Each row of a before or after table is a point. One or more steps were done to the points. Then noise was added and the rows were shuffled. The steps act on how far a point lies along the listed directions, d1 being the first. What was done? A step turns or swaps two directions, mirrors them in a line or flattens them onto one, adds a multiple of one to another, or multiplies one. Angles are multiples of 10 degrees, from the lower direction toward the higher: turns from -170 to 170, lines from 10 to 170 but not 90. Use the fewest steps. Two steps may share a direction if one is a turn and the other turns, adds or multiplies; they go together, in the order done. Otherwise the lowest direction goes first.

Directions:
(1): [ 35 -54  33]
(2): [ 57  10 -44]
(3): [-28 -47 -47]
Before:
[[  9  17  -3]
 [  8  -1 -18]
 [ 15   7 -11]
 [  3  -8   6]
 [  8  10   4]
 [ 17   4 -16]
 [ 27   8 -10]
 [ 24  13  -6]
 [-19 -10   5]
 [ 16   8  -2]
 [-14  -9   7]
 [-11  -2   8]]
After:
[[ 60  14 -36]
 [ 38  11 -29]
 [  0  -8   8]
 [-41 -13  22]
 [-33 -12  22]
 [ 53  18 -29]
 [ 14  11  -1]
 [ 45   9 -37]
 [ 33  11 -16]
 [ 28   2 -33]
 [-27  -5  20]
 [ 22  19 -14]]
Steps: multiply d2 by 2.5

Directions:
(1): [ 43 -16  27 -28  -4  27  15   6 -14]
(2): [-19  -8 -15  -2   7  16  60   4  18]
Before, 14 rows:
[[-31  11 -21  14   1  -5  -3   1   5]
 [ 26 -18  16 -17   0  23  35   3  -7]
 [ -9  -5  -5  17   0  -4  -5   3  14]
 [ 20 -10   2  -5   6   8  23   0  -4]
 [-30   4 -22  27   5 -25   5 -10   6]
 [ -3  -3   0  -7   4   3   7   4  -3]
 [  7  -1  -5   1  10   6  14   9   0]
 [ 11   6  16   7  -2 -15 -49  11 -22]
 [  8  -7   8 -11   0  11  19   1   1]
 [ 48  -7  36 -24  -2  14 -11  -3 -16]
 [  2 -19   6 -11   6  21  55   1   1]
 [ -6   9  -6   6  -1 -10   5   2   1]
 [ -1  -7  -2 -11  -4   4  14  -5   8]
 [-24  21 -26   9  -3 -31 -26 -14   5]]
After, 14 rows:
[[  6  -7   6  10  -5  -2 -19   3   4]
 [-11   0  -3   1   5  -4   2   2  -2]
 [ 33   9   8 -19 -10  -9 -38 -10 -18]
 [  1  10   0   5  -6  -4 -39   2 -14]
 [ 35 -13  26 -17  -1  23  13  19 -20]
 [ -9  -1 -17  12  11  -8  22  -3   7]
 [  3 -11   3 -14   8  20  59   1  13]
 [-45   4 -24  25   9 -18  17  -8  11]
 [-18   1  -8   6   1  -2  15  -3  12]
 [-15  -1 -11  -1  -5  -8   0  -7  12]
 [-30  -5 -20  13   6   0  41  -2  17]
 [ 13   2   4  12  -3 -23 -39  -8 -18]
 [ -6   4 -11  11  11  -5   4   6   3]
 [  5   8   2   1  -3  -9  -8   2  -6]]
Steps: turn d1 and d2 by 90 degrees

Directions:
(1): [ -3  27  31  14 -33 -22 -11  16  42   7  36 -13   9  34]
(2): [ 18 -23  36  -6 -14  29 -57   2 -15  13   4 -18 -32 -11]
(3): [-42   0 -10  60  -6   0   5  14 -16 -14  18  -3 -41 -16]
(4): [ 55  -1  -9  23  31  12  28  11  13  32  18   5 -32  15]
(5): [ 34  36   0  19 -28  19  -8 -27 -19 -26  18  44  13 -14]
(6): [ 11  42 -39 -27 -13  23   0  29  -7 -25   1 -42 -16   3]
Before (8 x 14):
[[-58   2 -18   5   7 -38  24  -2  -8 -17 -17  -6  12  -1]
 [-12  36 -27 -28 -21 -18  10   3  30 -10   2  -3  28  17]
 [-12  29  -1  46 -17  -4  10 -24 -18 -32   2  38  20 -19]
 [-19  12  -9  21 -22   4  -3   6 -16  -6   9 -15 -22 -12]
 [  9 -22 -11 -17  12  -6 -22 -13 -19 -14 -30 -13   4  -8]
 [ -6 -33  41   3   1  -3 -26 -14 -10  26 -26  15  19  -8]
 [-20  19 -16 -17  19 -16  20   7   2   8  -9 -10   1   9]
 [ 14  12 -14  13   3  29  12 -11 -29 -14  -5  18 -15 -20]]
After:
[[ 25   6  -3 -13   3 -12  21 -13  10  22  -3  12  21  10]
 [ 60  38   5 -16 -15  29 -15 -15 -11 -14  -4  11  19  -3]
 [  0 -10  21 -13  18  -2 -17   0  -4  29  -4  -8 -19   4]
 [ 13   1  -1  -5   5  17  10 -28 -21  -7 -17  34  16 -17]
 [ 44  -7   6 -39  19   8 -15   8  -1  23 -12 -33 -20  15]
 [ 10 -14 -30  18  24  -9   5  -2 -17 -10 -16 -11 -19  -7]
 [ 23 -10  23  18 -10  10 -31   3  20  32  24   1 -35   8]
 [-19  35 -35   6  -6  10  17  29 -16 -17 -15 -29  -4  -4]]
Steps: turn d2 and d3 by 160 degrees; turn d4 and d6 by -150 degrees

Directions:
(1): [-14  15  40 -23  18 -11   6 -52  27 -19 -24  14 -17 -39 -36   2 -18 -35
   2 -20   5 -36  13  11  -1 -44  35   9  11  27  24 -43]
(2): [ 33   4 -33  -3  -2  -7  -3 -33  20  -5  33 -12 -46  40  36 -20 -22  -8
   3   6  48  15   5  21  -9 -53 -23 -39 -15 -25  10 -30]
(3): [ 30   7  59  -2  -3  23  45  33   7 -31 -15 -33 -28 -46  35 -18  -7  29
 -20  10  39  12  34   0  -6   6 -27  20  18   7  -8   5]
(4): [  5   0  36 -19  -4  19   7   7  29  21  26   7  60   8  31 -41  29 -17
   8  -5 -12  24   6   5  19   4   9 -42 -20  48 -35 -46]
(5): [  8 -20 -50 -17   8  54 -21  -9   8   2 -32  16  27  -8  21 -17 -52 -16
 -15  11 -11   4  29 -23   7   0 -32  -8  36  43  41  15]
Before (14 x 32):
[[-15   1  21  -3   5   1   9   7  11  22  19  12  44  -1   7 -11  29  -9
   13 -12 -23  11 -12  -6  19  24  21 -25 -11  32 -21 -19]
 [-19  -3  14  -4  -5  -2  -1   9  15  34  13  23  60  10  -9  -3  38  -6
   11   2 -27   1  -7   3   8  27  26 -23 -16  19 -24 -14]
 [ 11 -10 -54   0 -10  -3 -16 -13   2  12   7   1 -17  28  31  -5 -29  -3
    6  13  14   8  -1 -11   6  -8 -26 -24   0   1  18   3]
 [ 16   7   7   7   0  13  24  18  -2 -20  -5 -20 -26 -17  16 -12 -20  23
  -18   6  25  10  16 -15  -7   1 -28  14  21  -2  10  19]
 [  9  -1  16  22 -13  -7   8  15 -26 -17  -6 -17 -30 -13 -10  22   8  25
  -10  14  18   0  16  -7  -9   7 -12  36   4 -31   1  30]
 [ 10   1 -23   7  -8  -1  -5  -3  -7   1   0   2  -9   7  14   1 -34   7
   -6   8  13   0  -2  -3   0 -13 -15  -9   0 -17  15  20]
 [ 20  -5 -28  -4   4  15  -9  -8   0   3   2   0 -18  12  17  -1 -27   0
   -9   8  10  17  13  -3  -7 -15 -26 -18   5 -11  16   6]
 [  4  -9   8   2  -5  11  14   3 -15 -10  -8  -1   2  -5 -13  14 -11   8
  -10  -6  -1   0   0  -9  -2  18  -4  14   8  -9   4  19]
 [ -1   3  -5   1  -6  -3 -13  -1   7  14  16   3  11  31   4  -7  25 -10
   20   3  -5   8 -14   3   0   8   6 -14 -11  -3 -12 -16]
 [  6   7   2  -6  14  13  -5  -8  -2 -11 -13  13  -3 -17  -2  -6 -16  -3
   -3  -1  12   7  12   3   0 -15   6   3   7   8  11  -7]
 [ -4  -1   3  18   1   5   5  23  -9  -9  -7 -12 -15 -11   7   4   1  18
  -10   4   9   3   1   2   3  12 -11   8   5 -15   1  21]
 [  6 -14 -30  -1  -2  13  -9  -1  -4   1  -7  12   7   3  14  -4 -18  -8
    0  -2  -2   6  11 -16  -2  -8 -24  -6  11  14  27   9]
 [  3  -6 -18   5   6  15  -8  24 -19   0  -7  -7  10   5  19  10   1  23
   -7   9  -6  14   7 -18  -2  26 -27   5   5 -12  -4  28]
 [-18   0   2  -1  -4  -4   2  -8  -6   8   4   9  27  15 -12   4  22 -10
   11  -6 -30 -10 -17   0  10   0   8  -9 -13  10  -7  -1]]
After (14 x 32):
[[  5 -13 -34  -1   0  12 -11  -3  -3   1  -7  14   8   4  11  -5 -18  -9
    0  -6   1   4  11 -17  -3  -9 -22  -7  12  14  29   7]
 [  3   2   0   1  -8   1  -9   9   6  12  17  -2  10  31  11 -10  26  -4
   19   6   0  14 -12   2  -1  13  -1 -11 -10  -5 -16 -12]
 [ 13  -4 -30  -9   8  10 -13 -21   3   4   0   7 -16  13   6   3 -29 -11
   -6   4   5   7   9  -2  -6 -23 -15 -19   6  -9  22  -3]
 [ 10   6   5  -5  13  15  -2   0  -5 -13 -12   8  -4 -19   5  -7 -14   1
   -7   0  15  13  15   3  -1  -9   1   5   7   4  10  -1]
 [-19  -2 -29  -8  18  -6 -28 -22  -7   8 -11  18  15   9 -19  21  -6 -11
    5  -7 -26 -11  -5 -12   2   0   6  -3   2   0  13   4]
 [ -3  -7   4  -2  -1   2   7 -13 -10  -9  -8   8   3  -3 -27  19 -12  -4
   -8 -12  -5  -8  -5  -8  -1   9   8  13   7  -6   9  12]
 [ -4  -4   9   7 -10   7  15  19 -11   5   6  -5  24  12   9  -4  26  10
    5   2 -18   3  -9  -5  10  18 -11  -6 -11   3 -18  15]
 [  8 -11 -55  -1  -9  -4 -18 -18   4  13   7   3 -17  28  27  -3 -30  -8
    6  10  12   6  -2  -9   7 -12 -22 -25   0   2  20   0]
 [ -7  -6  20   2 -10   6   8  30  10  32  15  10  56   8   9  -8  41   8
    9  10 -21  14  -2   0   5  41  10 -22 -13  14 -32  -3]
 [  4   3 -27   4  -6  -5 -11 -13  -4   1  -2   9  -6   9   5   3 -34  -1
   -5   6   7  -6  -5  -1  -1 -20  -8 -11   0 -13  20  14]
 [-15   3   7  12  -3 -23 -13 -29 -17 -10  -9   8 -23  -9 -44  32   3  -7
    2   0   1 -23   6  -1  -6 -20  20  31   0 -19  16   6]
 [-20   2  -4   9   9 -10 -11 -12  -2  -4 -11   8 -12  -7 -21  14  -4  -9
   -1  -9  -6 -17  -7   6   5  -7  12   5   2  -6  14   1]
 [-12  12  -4  -8  15  -9  -2 -36  10 -12 -12  10 -18 -10 -30   2 -28 -20
   -5 -13   4 -23   4  -7  -4 -28  11   8  18  11  30 -12]
 [-10  -1  25   0   2   6  14  19   8  19  20   4  42  -1  19 -14  30  -1
    8  -8 -16  18 -11  -7  19  32  14 -24 -10  29 -24 -12]]
Steps: swap d1 and d3

Directions:
(1): [ -7 -24  27  -6  21  -5   6   2  31   8 -10  -6  11 -18  16   4  -7   6
  18  -4 -17  19  34  26 -22   4  22   6 -21 -43 -23  45  36  28   4   2
  26 -10  -8   2  -8  -9   7 -31 -10   3   7  -7  -3  24 -23 -32 -31  -5
  -6  -1 -44 -30   9  12  18  11 -28  19]
(2): [ 60  -7  37 -16 -21  11  31   9   5 -13 -17  21  31   9  -8 -21 -16   1
  29  -1  -4   8  -4  -7   1 -16  16   9  12  11 -21  12  21 -19  23 -27
   6  -8   6  -1   5   3   8 -13  60 -31  10 -11  11  -5  27  46 -11  14
  -3   5 -19  23 -19  -5  -1  17  16  15]
Before:
[[ 10  -2   3  -4 -14   2   1   6  -5  -1  -5   3   3   7 -13   0  -7   0
   -1  -2   6  -4  -3  -6   4   0   5   0  10  12   0 -11  -2  -6   4  -2
   -6   0   0  -3   0   2   6   3  14  -9   0  -2  -2 -12  12  22  -9   6
    4  -6   8  16  -7   5  -7   4  13   1]
 [-44   8 -30   5  13  -3 -21  -7  -1   6  10 -20 -14  -5   4  16  15   2
  -29   2   9  -8  -6   2   5   7 -16   3 -20   2  19  -6 -14   9 -22  28
    4   4   0  -2  -2   2   4  14 -42  26 -12   4 -10 -10 -19 -31  13  -3
   -3  -8  21 -16   9   3  -6 -11 -13 -10]
 [ 13  -2   6  -2  -6   6  12   4   0  -7   0   8   8   6  -2  -6  -4   1
    3   2   1  -4  -7  -8   4  -1  -4   5  13  11   1   0   6 -13   4 -11
    0   5  15  -7   5   0   8   4  21 -19   7  -9   3  -9  13  17   2   0
   14   4   1  18   1  -5   2   1   8   3]
 [ 29  -7  24 -16  -6   6  14  17   6  -9 -10   8  21   1  -4 -18 -22   4
   11   0   1  10  -5  -3   2  -7   7   6   2  -7 -12  10   6 -10  11 -18
    8 -12  -1  -3  10  -5   9  -4  36 -13   2  -2   3   4   6  22 -10   2
   -2   9  -8   6 -15   2  -1   6   2   7]
 [ 21  -7  18  -9   2   0  15   6  15   0  -6   2  21  -8   9  -5  -5   1
   10 -12  -7  16  19   7 -12  -1  10   1  -8 -15 -21  22  15   6  14 -12
    9  -1  15  -9  -6   3  11 -13  17  -3   6  -6   8   4  -4   0 -11   2
   -4   1 -19  -9  -9  10   1   5  -6   7]
 [ -3 -10   3  -1   0  -5   0   8  14  -4  -6   4   2   0   6  12  -1  -3
    1  -4  -4  10   5   8  -3   4   6   6  -9  -8 -13   6  15  11   3  -2
    5  -8  -8   8   6  -6   0   1   3  -5   7  -3   6   8  -3  -8  -8   4
   -3  -5 -14  -6   8   2  -3   5  -7   7]
 [ 25   1   9  -2  -9   4  15   5   2   3  -3  11  16  -6  -2 -15 -11   3
   15   0  -2  10  -2  11   4 -12  11   1   4   0  -4   3  12  -5   5 -14
    1  -1  -1   4   3   0  -1  -1  28 -10  -2  -3  11  -4  15  18  -7   7
    2  -1  -5  10  -1   3   5   7  -4   1]
 [-26  15 -39  16   2  -2 -19   3 -20   2   4  -8 -21  13  -3   5  20 -10
  -29  -1   9 -17 -13  -8  13  10 -19  -1  -1  26  26 -32 -31 -10 -12  10
  -17  14  -5  -4   2   3 -14  21 -34  16  -7  13  -6 -18 -12 -16  25 -12
    2  -4  28   0   9 -11 -10  -6   9 -27]
 [-52  13 -41  17  10  -5 -36 -10 -20   5  20 -12 -34  -1   5  14  19   5
  -37   0  10 -12   0  -1   7  18 -21  -5   2  16  30 -37 -36   8 -29  23
  -13  17   1   5   2   5  -8  22 -60  35 -19  14 -11  -8 -18 -42  26 -15
    8  -9  33  -9  15  -6 -11 -21  -4 -25]
 [  1  -2   0  -1   7   2   0   9   9   1   0  -3  -2  -3   5   9   3  -1
    3  -3   6   4   1   6   3  -1  -2  -3  -8  -6  -7   7  -1   7  13  -1
   -5 -10 -10  10   3  -2   2  -8   0   3   3  -2   4   6  -2 -15  -2   4
   -8   2  -7  -5 -10   3  -2   0  -7  12]]
After:
[[-16   0 -16   4  -2  -5 -10   3   3  -1   2   1 -10   3   4  15   5  -6
  -13  -4   2   1  -5   3   4   7  -6   1  -5   5   0 -13  -3   7  -5   6
   -6  -3  -8   8   5  -3  -3  13 -11   1   0  -2   5   2  -3  -9   4   1
    2  -8   7  -4  10   2  -9  -4   1  -3]
 [ 25 -19  35  -7   5   3  18  15  23  -2 -25   6  23   0   8 -12  -6  -2
   22  -9 -16  14  24  18 -14  -2  22  16 -15 -14 -22  33  36   6  15 -16
   20  -6  -9  -4  -3  -3   2 -28  14 -11  12  -5   1   5 -12  -8 -24  -2
   -8   0 -44 -12   0  -2  12  23  -5  12]
 [-11  15 -26   5  -1  -2  -8  -1 -12   3  12  -4  -4   0   1   4   9  -2
  -22  -8   7   0  -3  -7   4   6 -14 -10   2  12   8 -17 -24  -4  -2   4
  -16  11  20  -9  -4   8   0  17 -14  15  -6   7   2 -11  -2  -3  20  -3
    1  -1  26  -1  -4   7 -12 -15   6 -17]
 [  8   2   0  -1  -6   6   9   4  -2  -6   4   7   4   8  -1  -5   0   0
   -3   3   4  -9 -11 -11   7   0  -7   3  15  14   5  -6  -1 -14   1 -10
   -3   6  16  -6   6   2   7   8  16 -16   4  -7   2 -11  14  16   6   0
   16   4   8  19   2  -6   0  -2  10   0]
 [  9  13 -14   5 -10   3   2   1 -13   3   7   6  -1  -3  -5  -8  -3   0
   -2   2   6   0 -14   4  13  -9  -2  -4   7  15  12 -18  -9 -10  -5  -7
  -12   5   2   4   4   4  -4  16  13  -1  -8   4   8 -14  16  15  12   5
    5  -4  20  16   3  -1  -1  -5   2 -13]
 [ -8 -17  15 -10  19   1   3   2  27   4 -11 -10  14 -13  12   6  -1   6
    3  -2  -7  11  18  18 -12   0  11  14 -27 -26 -13  39  31  19  -3  11
   30  -8  -3  -2  -4  -2  15 -19 -11   8   0  -9  -5   5 -20 -24 -18   4
  -11  -5 -27 -24   2   7   7   9 -23  14]
 [  3  12 -10  -4  -8   3  -5  10 -15  -7   4   1  -4   8 -11 -10 -11   0
  -14   4  14  -6 -21 -16  15  -1 -14  -2  10  15  10 -23 -25 -16  -3  -5
  -12  -2   2  -4  14  -2  -1  21  11   2  -7   8  -1  -8   8  17  17  -4
    4   8  29  13 -11  -5 -12  -8  11 -12]
 [ -6   4  -9   3   7   1  -5   6   3   0   4  -5  -6  -2   7  13   4  -1
   -3  -3   9   2  -6   2   7   0  -8  -6  -5  -1  -1  -2  -9   8   9   4
   -9  -8 -11   7   4  -2   1  -2  -7   6  -2   0   2   4  -2 -16   3   3
   -8   1   3  -3  -8   2  -6  -6  -4   6]
 [  9 -31  42 -11  14   1   8   3  31   2 -15   6  20 -16  19  -6 -11  16
   25  -6 -20  24  45  29 -23   4  29  16 -14 -34 -29  41  42  27   5  -4
   32  -7  -6   7  -4  -3  11 -40  -2   2   3 -11  -1  21 -21 -31 -33  -4
   -3  -5 -55 -25   3   5  13  15 -25  22]
 [ 12  -6   3  -5 -14   1   0   6  -5  -1  -5   4   3   7 -12   0  -9   1
   -2  -4   4  -3  -1  -6   2   2   7   0  11  10  -2  -9  -2  -8   5  -2
   -5  -1  -2  -4  -1   1   8   2  16  -9   1  -2  -1 -11  11  20 -10   5
    4  -6   6  15  -7   6  -7   6  12   2]]
Steps: mirror d1 and d2 in the line at 130 degrees
